Each row is a point. The points of each table are mixes of a few directions, plus a little noise. Count the directions of each table, and those that both share. Where both have some left over, give the other angles between the two spaces (their principal angles), to ten degrees, smallest first.
In the rows, zero is written as 128.

First:
[[158  98]
 [136 119]
 [ 90 166]
 [133 124]
 [160  97]
 [ 90 165]]
Second, 4 rows:
[[ 81 173]
 [127 129]
 [156 101]
 [147 109]]
Directions: first 1, second 1, shared 1

First (6 x 3):
[[104 157 117]
 [132 123 129]
 [125 132 126]
 [138 115 133]
 [ 87 180 108]
 [182  61 154]]
Second, 5 rows:
[[116 144 150]
 [178 164  68]
 [109 116 152]
 [105  85 147]
 [132 131 123]]
Directions: first 1, second 2, shared 0; angles 50

First (8 x 4):
[[134 105 102 101]
 [125 123 103 120]
 [154 144 159 176]
 [ 83 155 128 124]
 [ 84 166  90 146]
 [157  96 125 107]
 [127 108 113  98]
 [160 127 204 151]]
Second:
[[108 192 111 136]
 [115 169 117 133]
 [143  77 141 122]
 [123 144 123 130]
 [150  57 147 120]]
Directions: first 3, second 1, shared 0; angles 30

First, 6 rows:
[[131 143 120 132 134 137]
 [113  83 164  85 132 120]
 [136 169 105 137 146 153]
 [118  87 154 107 118 110]
 [144 170  91 179 117 130]
 [126 115 134 128 121 119]]
Second:
[[129 129 130 129 128 128]
 [125 126 122 126 127 128]
 [134 132 140 132 130 128]
 [118 121 109 122 126 128]
 [190 168 249 167 145 126]
 [126 127 124 127 127 128]
 [113 118  98 118 124 129]
 [112 118  96 118 123 128]
 [106 114  84 114 122 129]]
Directions: first 2, second 1, shared 0; angles 90

First (9 x 8):
[[112 157 152 160 101 168 136 150]
 [101 100 110 164 107  68 117 108]
 [157 121 119 101 198 124 147 136]
 [131 159 114 158  49 150 128 105]
 [130 120 135 127 149 121 133 166]
 [114 138 157 128  99 156 119 173]
 [113  93 131  85 179 101 108  70]
 [150 104  95  98 107  87 111 104]
 [144 160 139 131 161 175 154 140]]
Second:
[[ 72 111 145 186 118 126 136  85]
 [128 124 157 184 152 158 103 142]
 [181 149  84  99 176  89 156 172]
 [135 151 110 105 132 116 169 160]
 [121 137 147 167 100 163  88  90]
 [161 140 106 121 151 113 126 138]
 [118 118 131  61  88 131 134 130]
 [108  94 143 100 107 129 112 109]]
Directions: first 5, second 5, shared 3; angles 30, 80

First (7 x 9):
[[123 136 146 123 108 142 116  91 121]
 [138 133 122 116 114 145 115 125 113]
 [173 147  99  78  77 195  78 131  68]
 [134 117 105 135 154 110 144 176 139]
 [144 128 108 117 127 136 123 154 117]
 [108 115 136 156 162  88 158 140 162]
 [ 78 119 179 172 153  80 162  78 178]]
Second (8 x 9):
[[121 140 109 116 128 165 114 134 100]
 [150 124 162 123  89 113 118  85 139]
 [119 143 104 112 129 174 111 136  94]
 [129 119 136 138 135 103 140 132 147]
 [123 102 140 163 164  57 170 156 183]
 [137 122 146 131 116 110 130 112 141]
 [107 162  73  95 135 226  93 149  54]
 [137 110 154 146 128  77 148 121 166]]
Directions: first 2, second 2, shared 1; angles 50

First:
[[129 105 128 127 119 112 126 125 111 112 144]
 [134 155 116 117 119 139 134 112 135 131 113]
 [117  71 153 150 145 103 116 160 112 120 161]
 [129  75 125 125 107  90 124 119  88  92 164]
 [144 214  92  95 105 167 146  83 154 142  78]
 [125 108 135 134 131 118 124 136 120 123 140]
 [124 213 141 140 173 193 132 156 200 195  70]
 [124  84 135 135 124 103 122 134 104 108 156]]
Second (8 x 11):
[[124 117 151 137 152  96 114 156 146 135 155]
 [140 200 101 106 114 166 143  96 152 144  84]
 [135 187 132 118 147 121 124 133 178 154 120]
 [122  92 146 141 140 101 117 150 121 123 156]
 [139 192 100 106 110 169 144  93 144 141  83]
 [122 100 157 144 157  85 111 163 140 131 166]
 [118  31 113 142  88 148 139 113  38  82 135]
 [126 104 123 130 116 137 132 120 104 116 127]]
Directions: first 2, second 2, shared 1; angles 50

First (9 x 14):
[[170 161  75 111 126 105 139 119 123 107 156  94 139 145]
 [ 95  82 158  94 165 146 116 136 134 157  99 172 118  90]
 [109 140 122 163 139 118 120 138 113 106 116 129 127 110]
 [189 154 121  53 168 130 150 142 186 124  97  82 111 130]
 [118 145 111 179 101 114 122 122  99 107 150 122 139 140]
 [ 76 100 160 141 165 138 109 147 123 131  85 167 116  82]
 [171  89 126  65  61 150 147  79 131 192 210 140 150 194]
 [112 136 156 167 120 134 124 140 135 119 105 124 118 127]
 [116 143 122 179 108 117 123 129 109 107 135 122 133 134]]
Second, 8 rows:
[[148 113 125 110  86 137 137 103 126 156 173 132 141 165]
 [106 105 104 130 121 120 117 110  86 135 163 161 145 119]
 [156 195 167 147 174 129 143 182 205  81  27  56  87 115]
 [120 125  83 118 150 108 119 121  94 115 148 143 141 105]
 [147 148 158 136 120 139 139 140 166 126 101  98 114 145]
 [117 135 186 163 119 148 130 148 164 128  84 116 109 135]
 [118  86 116  81 136 133 122 109 107 160 156 167 139 117]
 [112 118  86 140 119 110 117 109  77 122 172 152 151 122]]
Directions: first 4, second 4, shared 4

First:
[[113 108 112 102 177 121  73  76 160 125 249 117 157 126 115 126 155  99]
 [125 124 125 123 137 127 118 119 134 128 150 126 133 127 126 128 133 123]
 [127 126 127 125 132 127 123 123 131 128 139 127 131 128 127 128 130 125]
 [131 131 131 133 120 129 138 137 122 129 107 130 123 129 130 128 123 133]
 [131 132 132 133 118 130 140 139 121 128 102 130 122 128 131 129 122 135]
 [133 135 134 137 111 131 147 146 117 129  86 132 118 129 133 129 119 138]
 [130 131 130 132 121 129 136 136 123 129 109 130 123 128 130 128 124 132]
 [134 136 134 138 110 131 148 147 116 129  83 132 117 129 133 129 118 139]]
Second (8 x 18):
[[136 122 113 104 134 139 149 139 130 131 104 102 116 122 125 111 120 121]
 [124 118 116 106 121 122 154 135 131 125 118  95 101 114 121  97 111 114]
 [124 138 127 127 119 135 123 138 106 131 110 148 140 146 130 126 122 128]
 [123 138 132 134 119 132 118 133 109 130 119 153 143 146 131 132 125 131]
 [111 127 144 151 112 101 114 114 131 119 165 139 122 122 127 132 129 129]
 [116 128 129 127 111 115 133 130 119 124 131 127 118 128 125 112 116 121]
 [126 114 136 140 133 106 129 108 159 119 170 105 108 100 124 132 137 128]
 [164 138 128 135 175 174 104 127 138 143 108 155 176 145 141 181 164 153]]
Directions: first 1, second 3, shared 0; angles 50

First (9 x 20):
[[ 24 207 136 128  80 109 143 172  84 124 188 130 153 194 101 125  79  82
  134  59]
 [234  55 121 131 181 143 111  82 172 133  70 123  97  57 163 125 177 176
  122 195]
 [146 107 125 124 131 137 128 122 136 127 113 131 130 121 124 137 138 135
  126 143]
 [ 89 192 138 145 130  96 123 139 109 132 170 115 111 135 156  91 104 114
  133  87]
 [ 93 158 131 130 114 119 132 142 113 127 150 127 134 148 123 123 111 113
  130 103]
 [192  81 123 129 158 139 119 101 155 131  92 126 112  87 146 129 158 157
  124 170]
 [ 95 175 135 139 125 107 126 138 113 130 159 120 119 138 143 105 109 116
  131  97]
 [152  73 119 110 117 159 136 124 141 123  94 142 151 132  93 167 146 135
  124 160]
 [127 106 123 117 114 144 135 132 129 124 116 137 146 140 102 152 132 125
  127 137]]
Second (11 x 20):
[[123 117 148 130 113 144 146 158 150 149 153 104 111 103 121 140 107 184
  163 116]
 [117 137 156 151  92 115 206 157 174 137 130 118 101 117 122 131 130 233
  151 112]
 [143 133 106 122 140 143  96 114 100 113 125 132 142 133 136 132 123  80
  126 134]
 [120 140 114 134 150  86  88  62  82 107  98 163 157 160 126 117 168  35
   65 170]
 [107 107 137 115 140 108  78  90 109 152 150 124 128 134 121 133 127  86
  118 164]
 [143 137 112 123  93 138 186 135 153 117 142 116 100 134 156 144  99 202
  191 114]
 [133 137 131 155 143 137  82 107  51 100 111 134 181  95 109 136 148  48
   92 150]
 [111  86 129  78 138  92 134 115  96 121 112 150 161 119 145  99 143  84
  106 119]
 [119 131 133 136 146 116  93 110 120 135 122 136 135 139 114 123 145  88
   92 147]
 [155 153 109 137 123 175 142 172 187 135 139 110  87 146 134 138  99 185
  166  99]
 [138 131 133 126 130 155 157 190 186 142 126 120 104 127 125 115 119 183
  137  84]]
Directions: first 2, second 6, shared 0; angles 80, 90

First (10 x 24):
[[140 135 137 125 131 110 135 126 133 145 121 139 118 105 135 117 124 137
  122 134 100 125 134 137]
 [132 121 124 105 135 140 122 129 127 107 144 121 127 148 126 136 129 102
  130 135 175 131 118 125]
 [134 121 125 100 137 139 123 128 127 107 144 122 125 149 126 136 130  98
  129 137 178 132 118 126]
 [ 97 129 117 178 108 140 126 131 123 134 112 120 149 133 118 134 131 159
  136 102  92 128 135 116]
 [120 122 121 123 128 144 121 130 125 109 138 118 135 151 123 138 131 114
  133 126 161 131 121 120]
 [217 133 165   7 177  77 144 119 145 135 156 160  67  86 159  99 116  67
  101 196 177 122 120 169]
 [143 136 139 122 132 107 136 125 133 147 121 140 117 102 136 115 124 137
  120 136  99 124 135 140]
 [102 144 130 203 102 111 139 127 127 174  88 138 143  88 128 115 126 199
  129  99  12 121 153 127]
 [125 131 129 139 124 124 129 128 129 136 121 131 129 121 129 125 127 138
  128 123 109 127 132 129]
 [ 68 110  93 177 104 190 106 136 112  84 136  90 172 199 100 165 141 126
  151  90 178 138 116  91]]
Second (9 x 24):
[[140 126 147 130 102 156 118 129 132 114  95 151 130 128 106 132 126 113
  188 137 114 144 120 116]
 [118 122 141 176 114 153 109 135 123 149 105 168 100 177  86  96 123 160
  137 155 108 129 166 129]
 [ 96 154 100 145 158 106 121 125 129 139 170 102 137 111 152 108 132 151
   64 128 124 113 144 132]
 [153 126 130  69  88 174 135 163 146 104 151  99 156  68 142 161 127  54
  161 117 136 160 114 126]
 [168  81 152  99 116 119 154 123 119 129  89 145 106 166 114 157 123 116
  160 115 156 127 106 137]
 [114 128 121 153 158  93 129 108 118 144 126 133 115 158 131 112 129 169
   94 128 130 106 133 133]
 [131 133 121 103 120 140 132 142 136 121 150 107 142  97 142 139 128 101
  123 121 133 136 126 130]
 [137 142 124  86 132 115 137 117 136  92 132 100 165  69 162 160 134  89
  156 105 134 136  80 115]
 [ 94 137 116 189 164  97 115 111 114 161 132 145 102 178 117  85 128 198
   71 145 117  99 164 134]]
Directions: first 2, second 4, shared 0; angles 50, 80

First (8 x 32):
[[141 149 110 141 115 135 113 114 165 128 121 132 132 101 139 112 135 135
  110 115 111 119 109 123 108 132 143 101  81 122 130 116]
 [ 89 131 146 119 144 138 157 141 120 160 152 138 123 143 113 128 108 118
  159 143 136 112 155 135 169 120 132 167 141 128 122  98]
 [ 80 145 102 140 167 153 102 111 208 144 134 184 113  85 156 110 192 117
  106 109 103 126  94 132 136 109 127 144  46 172  98 112]
 [152 146 133 132  93 127 146 130 117 139 131 101 139 133 114 120  80 139
  142 133 129 106 145 124 123 141 152 106 130  90 148 102]
 [108 153 121 136 130 144 133 123 165 153 140 143 126 109 130 111 125 127
  132 124 116 106 126 129 139 124 147 131  84 126 124  92]
 [126  58 159  96 160  96 132 152  34  89 119 114 120 187 118 176 147 114
  139 149 167 181 147 136 142 121  71 170 249 158 121 208]
 [162 109 133 123 113 110 125 131  89 101 113 102 134 145 124 142 119 134
  123 131 139 145 131 125 108 137 117 111 170 118 140 160]
 [164 133 119 135 103 121 117 120 127 111 113 109 137 121 131 125 119 139
  113 121 124 130 118 121  99 139 135  93 123 111 141 137]]
Second (10 x 32):
[[ 67 143 146 121 151 150 164 142 138 179 163 152 120 137 111 118 106 116
  167 142 132 100 157 138 184 115 141 180 121 130 117  74]
 [ 71 139 145 120 151 147 161 141 136 174 160 150 120 138 113 121 110 115
  164 142 132 103 157 137 181 116 138 177 124 131 118  81]
 [132 115 129 124 133 122 123 130 116 116 123 125 127 135 129 136 137 127
  124 130 133 139 126 128 123 127 117 129 143 135 126 146]
 [233 126  92 149  75 102  72 100 134  57  74  88 145  98 154 127 148 155
   64  99 111 155  77 110  32 154 127  29 107 109 152 187]
 [166 109 119 129 118 111 103 122 112  88 103 113 133 127 140 139 149 134
  102 120 130 155 109 123  92 134 112 100 146 133 132 175]
 [ 97 114 142 118 152 131 142 139 113 140 141 141 121 144 121 138 132 118
  145 138 138 132 143 135 157 118 115 166 154 143 119 128]
 [ 94 161 132 133 126 150 154 131 158 175 154 141 127 118 118 107  99 125
  152 133 120  90 146 130 160 125 156 144  90 114 127  67]
 [153  79 131 115 143 102 103 131  82  76 102 118 125 150 137 159 167 124
  105 128 144 177 113 127 105 128  86 128 189 155 124 204]
 [140 135 122 133 117 128 123 122 136 125 123 123 131 121 131 123 126 133
  121 123 123 125 122 126 117 133 133 112 116 121 132 125]
 [127 158 121 139 112 140 134 122 157 149 135 128 133 111 127 109 108 133
  133 124 116 102 129 125 128 133 153 114  89 109 134  90]]
Directions: first 3, second 2, shared 2

First (11 x 32):
[[111 117 135 146 137 134 132 141 143 126 167 133 119  88 149  82  97 183
  133 150 137 156 153 110 133 111 115 145 115  82 106 135]
 [153  96 126 112 140 115 188 132  97 185 132  96 184 160 110 192 158 142
   74 156  87 152 118 136 122 143 118 108  85 139 166 134]
 [118 126 120 142 135 139 125 122 143 114 154 145 103 108 145  88  90 159
  128 120 167 150 137 123 144 125 132 142 117  93  96 139]
 [157 162 134 122 111  95 140 141 110 129  89 108 150 113 150 128 185  94
  163  95  56 102 124 139 112 125 112  96 178 165 177 160]
 [104 144 155 154 126 157  94 148 127  92 112 131  95 111 131 129 147 108
  156 164 138 103 146 110 107  71 109 122 128 103 139  72]
 [129 108 145 128 133 126 155 146 116 154 139 106 163 125 120 152 144 151
  110 169  90 138 134 119 112 118 110 125 111 124 148 115]
 [131 113 129 139 142 122 161 140 126 148 155 118 141 107 147 117 122 172
  112 147 114 162 140 119 130 115 112 128 104  96 133 142]
 [141 130 107 129 145 135 142 111 127 128 129 142 106 136 140 125 111 133
  112 101 168 144 117 136 153 136 141 126 103 110 113 147]
 [139 142  86 136 154 147 127  89 139 105 130 166  64 141 152 105  81 123
  115  62 231 147 110 146 176 139 159 129  97  96  88 160]
 [138 110 122 104 126 118 143 117 116 156 120 116 162 166  97 174 140 115
   98 133 109 125 111 137 124 163 140 125 122 165 137 126]
 [ 87 158 145  95  65 126   8 123 164  63  82 149 125 151  67 119 130  29
  206 114 108  29 119 130  92 167 159 164 246 240  94  78]]
Second:
[[166 135 142 116 135 117 128 152 105 126  94 115 140 149 126 181 183  93
  117 161 109  93 121 167 117 109 108  83 117 153 130  99]
 [174 140 143  88 113 139 129 138 125 130 103 147 164 158 117 129 126 112
  136  95  68 123 130 182 128 143 124 121 153 165  83 159]
 [160 117 133 121 141 106 173 148 109 156 109 109 156 155 107 152 133 133
  100 130  97 162 125 157 126 149 116 128 105 131 136 182]
 [122 130 155 136 115 116  98 157 132 120 108 118 121 106 138 124 146 118
  146 174 114  96 143 150 109  97 108 119 149 137 102  89]
 [144 148 116 106 126 157 106 106 131 102 137 156 128 139 136 131 136 110
  142  92 134 102 120 126 137 123 138 107 138 142 121 108]
 [ 66 112  89 162 143 139 148  83 153 131 195 137  98 101 133  71  59 185
  126  84 192 191 128  41 152 156 158 185 111  67 169 168]
 [114 138 109 164 162 132 152 132 142  97 193 133 106  86 147  76  98 186
  136 114 161 178 143  66 143 121 115 144  94  50 161 175]
 [ 77 100 136 130  91 119  88 107 128 162  88 110 112 132 122 157 140  89
  123 170 151  81 116 136 113 124 156 138 160 176 121  43]]
Directions: first 5, second 5, shared 1; angles 30, 30, 50, 60
